Each wall is flat, endless, passes through zero and stands at right angles to its row. A trip goes straight from one point to another. Which walls does it cross, in order?
(in the rows, 128 means zero)

Walls:
(1): [101  99]
(2): [148 127]
(3): [102 114]
(4): [192 129]
Trips:
[162 134] to [117 166] -> 2, 4
[121 137] to [104 162] -> none
[121 138] to [ 89 101] -> 1
[143  91] to [103 139] -> 4, 2
[125 104] to [ 92 148] -> none
[140  98] to [177 128] -> 3, 1
[107  91] to [90 88] -> none
[145 124] to [122 111] -> 1, 3, 4, 2
[136 155] to [ 87 152] -> 2, 4, 3, 1

Walls:
(1): [146 109 112 172 122 117 154 119]
(2): [127 132 166  87 132 126 119 120]
(3): [153 136  94 114 132 141 129 100]
(4): [121  83 143 175 108 143 121 151]
(5): [194 148 144 122  82 151 160 138]
(6): [105  95 110 131 104 182 132 176]
Trips:
[123 131 160 136 135 111 144  78] to [141 123 129 105  85 114  87 155] -> 5, 1, 4, 6
[ 80 189 115 121 108 109 103 151] to [107 131 113 124 129 161 112 109] -> 6, 2, 3
[147 100 162  56 123 173 130 140] to [ 84 132 135 134 198 126 112 136] -> 3, 5, 6

Walls:
(1): [132  98 119 136 138  95 111 102 131 120  74 149 147 135]
(2): [ 84 185 105 124 150 136 126 119  73  80  75  78 129 117]
(3): [102 104 167 129  89 125 144  77 119 111 132 127 112 120]
(4): [174 108 129 111 176 120 134 114 159  89 125 135 110 113]
(5): [123  86  82 104 100  87 163 125 103  94 197 138  67  75]
(6): [162 115  98 114 158 164 148  99 148 111 129 160 125 127]
(7): [157 115 159 121 136  83 165 150 137 119 144 138  94 136]
(8): [163 132 186 126 148 117  90 113 111 150 144 112 113 129]
Trips:
[106 158  85 113 120  86  98 113 103 110 136 138  91 113] to [127  86  76  92 105 112 167 129 145 151 160 113 111 133] -> 7, 1, 6, 2, 4
[ 90 114 167 124 113  90 112  90 110 104 109 141 140 113] to [140 133 117 142 141 150 190 134 139 124  78 136 146 162] -> 5, 8, 7, 6, 4, 3
[147 130 165  80 112 159 104  93 117 122 142  81 117 107] to [144 152  76 116 103 137 154 131 145 104 125 118 168 104] -> 6, 8, 3
[123 116 156 101 131 135 107  85 109 154  94  97 102 139] to [ 99 122 118 152 153  97 153 173 166 168  83  97 112 110] -> 7, 3, 8
[122  98 113  92 111  98 134 138 112 136  97 160 176 120] to [112  94 147  98 133 123 123 124 100 126 144 140  87 119] -> 3, 7, 4, 8, 1
[103 124 127 133 115 143 113  96 116 127 143 170 183  97] to [149 128 126 178 141 123  86 109 103 118  74 162 154  71] -> 2, 8, 4, 3
[106 100 144 188 119 128 131 136  89 118 168  89 146 174] to [127 115  97  79 104 133 121 141 148 107  78 123 124 148] -> 8, 1, 3, 6, 4

Walls:
(1): [142 117 115 141 139  87 103 152 108 149 106  89 129  97  72 151 134 122
 140  95 159 109 137  88 164 119 145 121 137 102 151 122]
(2): [134 110 177 142 136 129  81 177 114 115  92 124 120  68 130 134 133 138
 107 175 162 195 159 148 140 145 136 163 143 161 103 130]
(3): [126 151 128 123 164 113  97 133  99 122 161 140 153 125 121 105 120 101
 116 157 158 153 106 126 137 122 100 110 121  98  87 149]
(4): [136 137 148 133 151 141 176 120 122 101 138 147  75  84 151 102 110 131
 139 140 116 103 155  80 104 129 136 141 191 122 126 105]
(5): [153 132  94 102 137 174 109 141 150  58 136  83 152 131 133  79  99 125
 142 111 112  81 134 145 170 125 143 121 141  95 157 160]
(6): [141 145 123 101 153 120 142 147 137  98 150 148 149 147 106 115 129 113
 134  99 105 144 124 126 131  97  68 126 147  99 108 136]
(7): [138 155  83 120 141  85 128  93  98 118 152 152  75 151 152 124 172  96
 136 115  99  99 109 104 109 132 156 112 116 128 116 103]
(8): [115 148  91 159 117 121  79 168 162 143 138 124 126  84 147 118 147  85
 167 130 149 140 145 144 153 121 122  84 112 106 107 101]
(9): [131  87 126 128 161 105 116 152  90 161 135 189 127 150 101 143 156 178
 119 146 138 162 179 136 124 150  64 135 146 138  72 158]
(10): [158  97 137 123 186 112  56 137 209 111 119 107 125 105 143 173 115 173
  75 123 157  85 136 129 162 124 142  98 109 131 135 127]
Trips:
[124 162  76 163 144 156  90 158 147 117  84 131 132 106 116 103 199  96
 129 153 147 167 138 105 129  75 153 117 161 149 124 148] to [127  86  97 107 104  85 195 138 136 158 112 116 106  88 120 115  80  91
  95 119 147 129 123 123 111 169 121 122  75 125 120 111] -> 6, 5, 4, 3, 2
[128 139 144 120 117 112 113 185 108  95 134 150 133 129 149 122 163 148
 142  94 120 155 151  97  79 125 127 196 118  94 123 143] to [150 113 120 165 110 118 150 102 116 102 109 143 112 177 107 100 125 158
 123 134 149 113 107  67 155 106 120 107 104 141 138 147] -> 1, 3, 2, 5, 6
[107 124  56 111 141 134 108  83 156 143 121  84 124 147 136 124 134 135
 119 149 104  99 164 172 125 100 133 159 158 182 144 127] to [124 119  83 151  99 139 138 114 137 143 169  91 147 121  95 140  78 142
 149 102 142 134 135 130 167 124 167  98 127 176 155 144] -> 7, 1, 8
